Each row is a point. Each copy is the shape, with its points in the same order, stretched, turned, moved and blurred by noise. Say if it was mirrored as well.
In the rows, 128 means zero.

Shape:
[[ 27 147]
 [164 153]
 [139  97]
 [132 154]
 [ 81 133]
 [119 120]
 [115 128]
 [190 128]]
Copy 1, 8 rows:
[[ 18 156]
 [132  72]
 [131 153]
 [112  89]
 [ 75 148]
 [110 133]
 [104 141]
 [181  97]]
Copy 1 is: mirrored
Copy 2:
[[187 231]
 [ 94 135]
 [155 108]
 [120 154]
 [168 184]
 [147 142]
 [138 147]
 [103  95]]
Copy 2 is: mirrored

Shape (8 x 3):
[[ 44 188 102]
 [170 108 120]
 [100 127  96]
 [ 61 135 133]
 [119  83 143]
 [146 150 121]
 [163 149 126]
 [132  87 125]]
Copy 1, 8 rows:
[[ 96 227 122]
 [110  95 142]
 [ 87 154 127]
 [110 190  87]
 [121 119  91]
 [123 137 154]
 [117 122 166]
 [112  99 108]]
Copy 1 is: mirrored
Copy 2 (8 x 3):
[[ 69  83  32]
 [121 151 150]
 [ 88 111 106]
 [115  81  85]
 [142 110 153]
 [108 153 105]
 [117 163 111]
 [124 125 157]]
Copy 2 is: mirrored
Copy 3, 8 rows:
[[  7 143 111]
 [148 124  99]
 [ 77 112  96]
 [ 39 111 140]
 [108  89 139]
 [116 150 101]
 [131 153 102]
 [118  94 119]]
Copy 3 is: only turned
Copy 4:
[[ 84 128  18]
 [131 159 178]
 [ 96 125 107]
 [125 102  64]
 [151 110 130]
 [120 169 121]
 [130 173 134]
 [135 117 153]]
Copy 4 is: mirrored

Shape:
[[202  82 144 126 174 139]
 [142  89 158 138 142  99]
 [111 142 110 145 144 144]
 [178 101 139 110  96  83]
 [ 85 109 130  84 104 152]
 [126 151 147  91 133 120]
 [ 79 117 108 155 188 154]
 [ 76  54  61 129  85 104]
 [ 72 135 140 181  49 117]]
Copy 1 (9 x 6):
[[218 156 106  66 156 114]
 [183  96  83 131 137 106]
 [108 157 113 143 147 131]
 [171  81  57  95  83 129]
 [ 99  76 132 141 144 182]
 [121 106 135  99 112 115]
 [100 148 133 158 205 132]
 [ 99  65  32 171 175 198]
 [117 105  77 227  70 154]]
Copy 1 is: only turned
Copy 2:
[[172 103 125  57 147 210]
 [163  92 173  89 142 153]
 [119 128 125 125 129 130]
 [138 124 179  30 123 154]
 [ 49 121 165 127 135 166]
 [115 158 167  89 173 165]
 [116  89 104 158 154 125]
 [ 43  54 139  92  97  84]
 [108 112 194 152  56  92]]
Copy 2 is: only turned

Shape (13 x 9):
[[105 164 101 162 110 200 100 183 169]
 [ 81 132 117 153 159 111 128 134 163]
 [127 182 195 160  46 162 110 215  55]
 [142  68 173 141  62 106 155  77 166]
 [137 174 131 154  71 103 118  88 103]
 [105 157 132  52 104 106 215 186  75]
 [ 78  89 124 118 169 116 152 138 138]
 [120 148  81 169 155 141 157 149 107]
 [233 171  85 113 168 142 141  86 177]
 [106 172 112 165 122 133 157 110 164]
 [146 106 112 169  47 105 136 112 151]
 [107 130  87 134 164  99 108 134 154]
 [101  73  80 139 104 187 123  78 172]]
Copy 1:
[[202 135 139  73 146 188  88 113 146]
 [120 122 149  88 161  81 115 128 132]
 [217 134 204 163 139 206 103 131  38]
 [101   9 130 156 104 125 136  85 127]
 [147 110 114 169 105  97  58 155 127]
 [212  87 172 105 117 109 154 225 100]
 [111  99 158  71 154  74 162 116 111]
 [172 134 102 125 193 112 128 148  96]
 [183 163  89 173 130 133 152 166 216]
 [166  97 116 125 151  97  87 125 151]
 [101  43 105 153 127 151  99 130 122]
 [104 139 134  92 156  88 106 148 147]
 [129  54  62  68  91 145 132  66 139]]
Copy 1 is: mirrored
Copy 2, 13 rows:
[[223 124 134 102  69 148 146 141 172]
 [139 132 136 138 116  86 161  92 151]
 [184 187 161 152  13 186  67 249 161]
 [ 74 125 108  73  60  72 120 115  54]
 [150 177  92 138  95 122  90 140  77]
 [ 85 127  77 178 113 135 136 218 149]
 [105 101 147 132 128  91 173 120 134]
 [161  91 127 171 117 126 126 124 142]
 [150  96  76  50 177  89  66  82 149]
 [148 140  90 133 101 114 139  77 135]
 [142 126  96 106  63  74 116 136  55]
 [157 125 125 121 151  72 150 112 136]
 [143  77 115  79 103 117 184  85  48]]
Copy 2 is: mirrored
Copy 3 (13 x 9):
[[ 54 171 143 117 170 148 103 190 104]
 [107 146 141 151 111 120 147 172 161]
 [118 166 200  73 174 123 124 140  28]
 [191 167 132  95  61 188 120 151 135]
 [141 155 161  99 113 132  81  99 134]
 [107 126  96  80  85  71 159 101  73]
 [126 119 118 152 108 135 185 178 143]
 [100 135 130 168 138 110 109 144 114]
 [133 111  55  93 112  90  17 156 171]
 [ 91 192 128 143 121 128 109 129 148]
 [143 163 167 111  74 154  68 141 107]
 [ 99 111 141 138 101 107 118 165 171]
 [ 97 135 108 157 116 230 120 152 136]]
Copy 3 is: only turned

Shape, 16 rows:
[[129 160 149 128 193 124 125 146  42 168 117]
 [ 85 168  79  59 117 109 134 159  85 186 127]
 [174 118 210 158 124 146 105 199 185  90 122]
 [135 136 167 118 131 100 162  99 162 177 245]
 [ 72 205 146 134 132 116 143 145  68 159 109]
 [121  87 186 155  92 103 117 104 151  91 148]
 [178 131 160 120 150 116 105  97 157  87 106]
 [209 156 171 179 122  96 137 164 149  37 120]
 [112 155  83 168 141 156 155 143 102 180  89]
 [167 123 172 160 101 145 106 147 140  54 145]
 [131  96 184 104 128 152 200 131 134 106 177]
 [102 188  90 125 153 155 136 148  67 131 128]
 [216  69 200 159 102 126 126 157 129  81 181]
 [ 93 141  88 135 139  90 148 160  69 173 128]
 [ 89 126 121 132 199  99 167 178  99 134 144]
 [ 74 149 103 120 173 128 111 127  99 156 199]]
Copy 1 (16 x 11):
[[127 156 176 114 213 123  94 163 127 114 140]
 [122 184 124  44 123 134  87 131 167 119 161]
 [157   7 172 168 133 132 126 216 180 119 112]
 [142  91 164 149 158 104 135  46 166  80 219]
 [ 79 184 177 127 152 139 102 152 164 128 131]
 [105  59 130 177 122 135  95 118 117 133 137]
 [162  69 155 131 123 119 100 125 125  92  64]
 [165  91 149 216 131  90 144 189 147  92  88]
 [126 178 131 123 176 171 133 150 129 182 128]
 [143  56 163 191 104 136 127 165 128  99 126]
 [ 97  65 167 141 136 134 184 140  99  77 162]
 [131 176 144 113 156 179 105 147 141 103 139]
 [162  23 171 209 132  89 140 181 100 100 168]
 [109 186  99 126 178 135  89 147 143 138 166]
 [103 140 101 123 201 143  99 172 147  81 146]
 [136 146 147 124 181 182  67  99 149  80 189]]
Copy 1 is: only turned
Copy 2, 16 rows:
[[ 72 130 176  92 174 100  73 159  70 162 111]
 [ 55 139 152  73  82  77 154  80 100 167 146]
 [174 124 163 115 114 161 104 199 113  62  56]
 [174 111 227 138 117 119 190 183 110 137 218]
 [ 57 187 195 130 141  69 120 120  58 157  97]
 [165 129 179 165 160 104 136 130 134  57 126]
 [182 152 131  99 160  96  76 157 152 107 120]
 [189 150  86 130 163  89  95 201  67  58  72]
 [ 76 149 136 141 172 115 147 129 126 198  68]
 [172 134 125 132 157 149 104 150  85  57  86]
 [127 141 180  95 171 153 196 175 111  58 136]
 [ 67 174 119 109 148 138 122 127  65 156 115]
 [205  55 147 117 176 153 124 184  75  30 106]
 [ 48 114 139 136 131  70 147 122  89 152 127]
 [ 43 134 136 128 128 103 148 189 114 108 135]
 [ 78 135 169 141 110 148 138 138  99 150 194]]
Copy 2 is: only turned
Copy 3, 16 rows:
[[107 106 167 121 171  73  85 147 110 147 122]
 [ 98 128  76 140  91  68 140 163 133 188 124]
 [156 115 166  98 134 201  81 142 208  66 156]
 [ 75 157 181  42 146 140 189  94 126 176 174]
 [ 75 155 144 144 115  65 113 152 133 117 133]
 [120 122 173 118 124 178 184 152 108  96 169]
 [153 130 146 145 159 195 132 124 112 118 100]
 [183 125 139 111 124 167 108  83 143  28 140]
 [ 76  99 121 190 153  96 123 109 165 130 128]
 [130 119 134 116 125 179 105 118 130  60 173]
 [ 63 120 135  53 182 180 161 132 145  93 127]
 [ 90 139  86 159 146  80  90 122 119 128 144]
 [137  68 171  49 139 182 128 104 125  69 180]
 [117 105 109 146 115  42 158 145 125 148 153]
 [130 128 112 118 193  68 145 145 153 119 144]
 [ 92 161 123 116 163  81 145 135 101 181 192]]
Copy 3 is: mirrored
